Each point is reached from the start by the listed moves, each made once or not at all, plus a little noise. Say if it took an odd or an even number of moves. Then give how often each move was made.

Moves:
(1): [55 21 41]
(2): [-29  -7  17]
Start: [-1  4 -2]
Points:
[25 17 60] -> even (1, 1)
[-1  6  0] -> even (0, 0)

Moves:
(1): [ 3  1 -9 -5 -2  1 -6  1  7 12  4]
(2): [ -8  -6  12  -3   6 -10 -15  17   6  10  10]
(3): [10  5  4  2 -6  6  5  0 -3 -9  6]
(4): [-13   4   5   6  16  -6  -3  22  10  10   0]
(5): [ -4   7  -3  -3   6  -5  -3  10  -8 -10   0]
(6): [  0   5   3   1 -11   8  -5   5  -1  -1   0]
(7): [ -4   8   3  -1 -14  -5   6  -5   2   9  -2]
(8): [  8  -1   1   8  -4  -2  -2   7 -10   7   0]
(9): [-5 -4 -7  4 -4 -1  9  8 -1 -3  4]
Start: [  2   6 -12  -2  -9   1   9   8  -3   6  16]
Points:
[-15  -3   0  14   5 -18  -3  60   3  31  30] -> even (0, 1, 0, 1, 0, 0, 0, 1, 1)
[-15  14  -5  -1 -12 -16   3  51  17  35  38] -> even (1, 1, 1, 1, 0, 0, 1, 0, 1)
[-15   3  -4  -2 -19 -15   8  29   3  20  28] -> odd (0, 1, 0, 0, 0, 0, 1, 0, 1)
[ -6  18 -13   8 -13 -12   4  33   6  44  16] -> even (1, 0, 0, 1, 0, 0, 1, 1, 0)
